Rows are points. A path goes straight from each point to the next, and from the last back to the first. The post is the endless flat space through its rows: a point in 2 columns, a line in 3, a plane in 4, and so on, so that a path can go around it. Count how often the path circles the post. Going back the other way cancels.
In the rows, 128 means zero.

Post (2 x 3):
[[112 131 127]
 [158 149 132]]
Path (23 x 3):
[[199 138 116]
 [179 102 138]
 [108  68 105]
 [201 171 113]
 [113 180 130]
 [119 182 125]
 [137 136  92]
 [140 112 114]
 [153 128 154]
 [127 149 141]
 [102 165 130]
 [115 139 102]
 [159 120 103]
 [185 124 139]
 [120 137 148]
 [122 178 141]
 [180 184 116]
 [137 109 103]
 [169 158 102]
 [115 182 136]
 [105 171 162]
 [124 131 143]
 [156 109 121]]
Times around: 1

Post (7 x 8):
[[135 111  74 148 138 124 124 101]
 [153 117 138 148 174 136 114 120]
 [175 118 142 116 153 127 139 142]
 [139 143 122 128 179 115 131 145]
 [125 151 125 121 110 129 146 120]
 [157 158 138  79 164 144 134 142]
 [ 67 115  85 124  48 164 179 132]]
Path (29 x 8):
[[149 109  94  85 104 161 176  99]
 [ 87 142  98 139 169 105 127 100]
 [104 133 141 139 189 116  87 152]
 [212  77 110  86 119 169 131 135]
 [156 135 109 160 159 131 149 144]
 [138 100  66 129 220 144 146 115]
 [142 126 144  79 166 107 154 132]
 [ 74 146 108 148 167 129 142  83]
 [103 176  78 137 113 109 183 125]
 [139 171 131 135  93 117 157 125]
 [ 97 112 133 157 103 128 128 161]
 [ 67 172 130 127 118 118 150 163]
 [184 122 114 151 149 113 129 183]
 [138 162 117 118 190 112 152 164]
 [124 157 114 122 113 136 192 135]
 [124 126  96 140 163 163 127 158]
 [160 146 104 113 140 111 119 143]
 [118  76 150 126 143 152 107 103]
 [ 88 123  92 100 138 140 113 104]
 [ 85 112  94 159 149 118 107 141]
 [143 144 177 156  78 138 148 170]
 [183  83 118 140 128 125 172 158]
 [153 107 144 166 145 143 172 149]
 [105 215  69 121 165 128 124 136]
 [122 102 152 101 129 170 128 163]
 [106 119 134  66 138 133 159 166]
 [117 168 126  80 140 162 150 116]
 [152 109 152 125  70 152 186 143]
 [136 162 130 144 150 159 141 141]]
Times around: 0

Post (11 x 12):
[[119 116  86 113 131 152 130 147 149 119 125 122]
 [133 122 155 120 183 187 146 129 175 114 106 139]
 [127 113  92  97 112 155 146  87 127 117 133 157]
 [139  63  99 118 136 163 135 126 141 137  96 138]
 [149 143  97 162  81 147 129  89 132  91 136 136]
 [ 96  85 143 148 146 158 106 134 138 148  82  65]
 [136 106 122 115  77  87 142 105 129  86 124 100]
 [131 122 144 156 191 141 152 121 159 133 122 126]
 [121 167 145 180 102 116 118 154 114 153 106 113]
 [124 150 107 117 108 108 138 130 170 149 122 106]
 [112  92 142 137  87 121 161 114 124 123 149 109]]
Path (26 x 12):
[[132 130 161 102 120 119 172  92 158 107 125 148]
 [126 134 152 156 157 120  98 155 156  60 127  99]
 [139 195 169 100 125 124 132  84 211  81 107 111]
 [148 147 101 184 143 157 169 123 153 100 110 164]
 [134  96  87 123  75 141 163  95 110  98 109 107]
 [153 133 166 132 134 110 142 112 133 131 132 122]
 [154 107 100 108 140 103 127 120 146  97 115 133]
 [105 123  55 120 105 155 117 129 115 141 131 157]
 [101 187 133 170 145 128 105 178 162 126 120 122]
 [180  73 149 101 169 103 102 111 163  83  50 116]
 [149  90 116 139 112 140 112 150 162 125 131 135]
 [133 123 114  88 180 135 139  83 134 138 120 110]
 [115 172  93  95 194 174 143  77 163 126 160 104]
 [169 127 170 137 124 127 117 176 171 124 111 133]
 [117 135  75 205 102 129  93 124 110 117 121 123]
 [144  53 124 141 156 102 116 138 118  79 110 102]
 [161 123 135  73 100 144 146 132 159 162 121 158]
 [ 87  87 114  97 103 198 173 163  98 181 136 122]
 [ 91 149  72 142 135 153 173 119 171 117 145 109]
 [110  57 186  95 137 111 197 141 176 125 148 155]
 [ 98  97 111 143 182 146  91 193 129 137 143  96]
 [157 140 145 150 145  93 112 179 181 101 117  98]
 [120 114 108 174 130 113 112 111 139 103 135 117]
 [115 169 173  85 210 168 126 123 203 150 115 115]
 [119  89 126 108 132 204 112 139 118 138  70 114]
 [153 135 103 135 136 138 143 120 178  75 112 118]]
Times around: 1

Post (17 x 18):
[[124 133 172 125 108 153 136 113  70 134 142 155 132 117 176  86 132 125]
 [159 141 158 140 134 140 162 125 118 129 131 135 142 157 154 169 109  87]
 [117 118 117 142 125  88 140  41 123 102 169 127 130 157 132 137 139 149]
 [ 89  82  66 149 100 120 158  93  90 179 150 173 138 109 122 118 127 129]
 [ 58 111 137 158 130 117 135 149 136 135 132 115  83  95 132 130 136 132]
 [184 183 148 101 105 133 125 147 143 161  91 151 116 112 124 105 122 121]
 [120 109 119 134 129  94  85 124 156 149 128 117 114  83  62 146 120 135]
 [212 131 131 134 130 115 106 163 141 157 144 181 112 126  93 147 143 128]
 [102  89 134 104 118 117 127  78 145 151 152 118  93 119  89 114 148 141]
 [127 160 194  84 112 126 147 123  90  93 121 104 140 140 120 132 179 142]
 [133 123 116 138 142 110 142 108 119 141 171  91 135 123 100 114 137 168]
 [151 101 126 123  95 124  97 178 149 144 103 120 110 130 119 130 147 152]
 [147 107 109 133 148 143 113  87 131 151  63 141 132 135 102 111 148  96]
 [175 139 133 147 125 154 120 169 133 120 140 162 129 126  93 157 100 140]
 [129 111 158 131 101 120 104 159 112 159  79 132 106 118  81  94 120 155]
 [143  81 111 134 157 124 152 131 136 177 133 173 116 100 129 189  92 140]
 [151 159 132 130 110 133 115 146  94 136 153 127  98 124 105 159 145 143]]
Path (24 x 18):
[[164 107 168 122 122  97 110 176 110  78 152 126 139 187 128 174 134 164]
 [ 87 117 124 170 170 104 128 108 161 156  86 190 106  78 110 157 101  91]
 [180 141 174  87  90 137 123  71 131  98 108 133 162 151 115 182 100 173]
 [178 165 147 132 144 109 154 134 128 177 162 135  96  76 124 160  94 130]
 [151 122 178  97 121 118 121 108 152 104  78 142 114 121 119 116 126 144]
 [119 164 155 114 113 108  91 101 194 107 136 115  54  97 115 102 146 130]
 [203 132  90  90 127 190 175 171 104 149  83 128 172 120  71 172 156 117]
 [163 112  83 140 104  75 141 146 108 175 126  77 135 113  84  99 153 161]
 [156 126 121 124 111 106 150 140  92 123 153 132 153 153 112  98 171 176]
 [136  92 132  99  78  72 139 105  92 206 179 166 161 142 101 129 101 148]
 [167 161 117 116  92 127 155 147 133 146 163 135 178 113 164 126 113 152]
 [128 134 116 150  98  86 154  98 143 180 139 130  82 129 114 109 121 116]
 [124 131  90 117  80 116  97 135 127 187 130 113  31  98  94 124 111 140]
 [145  77 121  84 142 151 111 120  54 130 131 174 164 130 140 137 147 169]
 [134 125  82 169 138 158 109 167 128 182 104 183 100 102 118 124 125 137]
 [ 95 132 127  98 112  88 163  85  97 153 145 142 127  90 109 202 156 130]
 [145 120 174 141 161 189 131 170 136 140  62 147  91  76 132 146 104  85]
 [134 114 173 130 110 102 111 126 153 141 133 172 101 101 118  53  72 134]
 [155 105  63 107 154 108 149 107 173 191 138 175 140 113 109 112 111 152]
 [175 109 119 132 131  98  69  54 153 157 167 163  89 136 139  83  67 173]
 [ 95  86 156 110 132 121 170 135  91 141 136 102 166 147 154 144 146 191]
 [ 87 109 127 140  97 100 156 112 124 156 133 125  85 119 120 163 169 137]
 [121  72  93 154 122 101 133 133 108 171 141 144  99 106  76 137 157 157]
 [109  77 160  90  99 149 108 134  98  81 141 132 132 119 144  96 128 201]]
Times around: 4

Post (17 x 18):
[[124  92  83 132 202 105 166 147 102 155 131 122 140 134 197 115 130  90]
 [157 117 131 112 210 141 142 120 118 121  96  96 148 148 117 120 102 127]
 [110 132 165 123 153 123  78 107 150 120 151 133 134 123  99 102 116 128]
 [ 82 187 160  92 130 125 140 135 130 112 127 132 159 154  99 113 151 125]
 [ 61 168  80  45 105 165 133 151 164 156 106 128 119 129 136 135 160 113]
 [145 136 108 110 141 134 153 108 131 103 144 113 152 125 126 133 125 122]
 [115 110 136 142  80  78 145 124 102 128 143 112  90 185 166 137  87 171]
 [ 97  98 112 122 168 172 154 100 100 112  92  97 149 116  74 144 160 130]
 [108 101 127  93  94 124 131 134 100 112 133 121 130 162 134 151 153 150]
 [101 114 143  87 115 133 155  87 103 124 113 151 101 118 145 133 138 104]
 [121 103 116 109 134  95 140 103 155 172  89 171 127 119 144  98 137 169]
 [134  93 124 141 110  96 160 137  57 138 166 146  92 128 162 123 102 155]
 [128  79 119 127 136 116 154 104 136  96 138 156 126 114 133 134  78 165]
 [105 137  97 120 167 102 134 139 120 111 108  91  99 165 112 142 163 157]
 [126 120 111 112 123 134 138 147 130  92 100 110 131  90 103  92 119 110]
 [134  97 107 141 111  95 126 133 123 125 100 142  81 153 103 105 129  90]
 [137 127 170 151  90 108 132 149 158 150 100 146  75 141 175 154 167 118]]
Path (24 x 18):
[[137 119 141 140 141  62 150 174  91 101 184 159 113 140 110  87 133  81]
 [104 113 130 139 116 119 151 166 131 102 173 104 123 204 166 153 186  86]
 [ 84  49 102 158  87 107 141 178 121 117 148 141  81  99 126 161 172 149]
 [ 66 134  98 120 117  91 147  81 169  76 120 112 154 154  74 135 131 173]
 [ 71 118  41 151  67  99 107 135 154 146  82 147  66 103 104 107 155 153]
 [ 91  95 124 149 175 127 117 136 144  91  92 109 164 135  85 119 151 182]
 [139  96 121 118  96 119 163 124 129 138 100 152 142 157 152  96 140  94]
 [ 80 128 125 161  46 121  93 138 118 134  89 145  93  90 108  91 173 148]
 [158 137  94 101 151 156 166 126 153  96  98 126 166 126 152 106 103 115]
 [106  75 103  69  89 109 159 102 139 115  77 183 106 120 143 113 195 123]
 [126 150 127 124  86 149 149 164 102 149 165  83 111 193 175 158 152 133]
 [165  95  96  48  95  91 121 124 164  93 122 168 118 132 111 118 158 155]
 [146 108 124 100 134  48 159  94  94  90 146 176  84 185 123  78 106 148]
 [111 124 118 121  41 174 190 112 109 142  83  99 134 133 142 144 124 130]
 [124 118 125 141 165 173  18 136 141 146 110  56 134 134 106 134 148 126]
 [139  74 127 141 111  72 109 155 116 136 174 151 138 177 177 118 145 155]
 [ 96 116 105 106 145 130 137  74 147  97 135 109  79 131  92 137 126 134]
 [ 93 185 112  92 182 140 150  99 112  73 103 111 118 145  78 101 144 150]
 [126 154 136 115 141 120 182 128 123  68 151 112  92 168 126 154  99 123]
 [140 135 106 145 145  97 146 157 148 163 131 113 125 130 120 136 168 138]
 [128 113 104 110 132 147 142 149 124 146  91 127 115 115 124 148 149  91]
 [145 171 162 108 144 109  90 149 145 124 113 136 135 128 141  75  79 128]
 [124 154 108  83 143 134 141 121 150 143  60 131  77 127 137  80 127 130]
 [100 110  96 107  82  69 131 151 178 114 159 172 124 156  81  91 133 172]]
Times around: 2

Post (17 x 18):
[[114  99 114 113 167 115 115 104 162  98 120  91 129  89 116 156 148 119]
 [122 105 103 100 128 144 122 142 142 107 148 120 114 131 143 133 127 138]
 [ 88 107 116 102 152 150 118 117 156 102  97 102 114 146 137 133 115 152]
 [108 130 126 131 135 122 103 121 125 136 132  96 122 151 129 125 155 108]
 [111  93 131 145 133 135 136 118 127  85 120 118 115 145 142 131 155  91]
 [116 114 130  76 123 123 145 105 115 189  97 153 117 145 165  82 121 105]
 [131  93 189 120 141 126 128 145  83 137 202 129 140 119 141 124 120 176]
 [134 150 180 147 151 109 119 165 185 122 175 144 158 105 125 102 131  40]
 [135 149 166 151 197 129 105 146  75  98 115 126 116 149 139 112 131 160]
 [ 80 139 101 143 138 133  95  99 108 116 124  90 109 115 137 121  75  91]
 [114  99 137  94 138 149  84 132 161 131 109 113  98  93 148 168 100 131]
 [129  99 175 102 139 125 125 153 115  88 151 128 154 117  97 131 141 132]
 [128  65  84  99 132 149 130  87 119 126 128 120 180 106 127 178 103 143]
 [ 89 135 107 151 159 164 159 146  81 161  78  79  91 152 124 136 134 132]
 [108 144 172 152 159 114 140 178  95  99 102 135 133 119 125 127 144 151]
 [114 104 157 112 126 129 161 115  96 156 143 156 102 149 117 141 140 138]
 [132 122 131 132 157 103 130 121 107 181  59 144  78 136 137  81  77 148]]
Path (26 x 18):
[[129 144 212 139 181 122  99 108  73  99 105 133 120 172 120 113 128 150]
 [134 141 223 167 204 120 104 156 160  57 215 123 179 161 148 127 117 144]
 [111 114 114 154 136 167 127 142  63 142 162 110 140 179 155 136 136  82]
 [ 75 118 101  66 138 135 118 121 190 103  91 123 160 133 106 141 160 133]
 [127  78 133 102  99 192 118 147  92 131  83 135 143 159 153 160 128 172]
 [136 120 111 141 172 166 121 179 142 129  97  77 104 129 170 135 110 172]
 [148 127 126 105 151  90  70  86 135 144 123 103 113 128  89 102  56  60]
 [128  97 149 166 160 131 122 134 111 126 149 105 148 141 122 144  88 160]
 [111 120 157  85 125 151 141 140 161 109 141 118  92 155 148 102 136 158]
 [ 86  86 123 123 117 148 100 161 166  62 146  59  96  86 142 136 150 161]
 [129 122  88  99 135 115 119  88 135 147  86 141  75 141 159  85  90 143]
 [101 118 101 124 133 132 126 125  72 109 129  40  96 166  88 153 141 130]
 [ 75 117 159 133 159 135 141 116  73 112 109 122 117 165 154 142 161  85]
 [ 81 136 131 160 107 116 116 177 133 192 110 119  91  82 143 132  92  86]
 [168 126 115 110 168 154  67  79 117 165 132 171 162 118 143 147  99 112]
 [122 102  91 102 185 137 143 105 103 148  99 136 101 212 127  68 148 158]
 [105 109 138 106 181 100 106 131 121  84 145 130 127  82 119 123  84 135]
 [139  98  69 106 112 141  77 127  85 124  45 132  74 117 163 101 115  89]
 [156 124 131 179 119 141 130 182 117 151 142 152 113 154 170  92 100 150]
 [119 121 185 118 134 123  70 107 115  86 190 144 138  99 168 166 117 170]
 [105  87 166 116 167 169 135 123 163 121  54 109  98 135 153 179 144 116]
 [116  90 136 139 157 114 135 156 106 162 121  76  51  98  98 155 125 149]
 [134  92 139 116 178 130  79 127 132  95 140 164  98 130 124 155 128 116]
 [143 114  98 157 158 162  24 113 117 122 138  98 156 176 145 104 100 156]
 [ 71 164 126 140 171  99  88 138 127  81 134 105 113 151 130 128 186 100]
 [106 119 108 110 140 106 138 134 123 136  92 103 134 126  99 119 106 154]]
Times around: 2
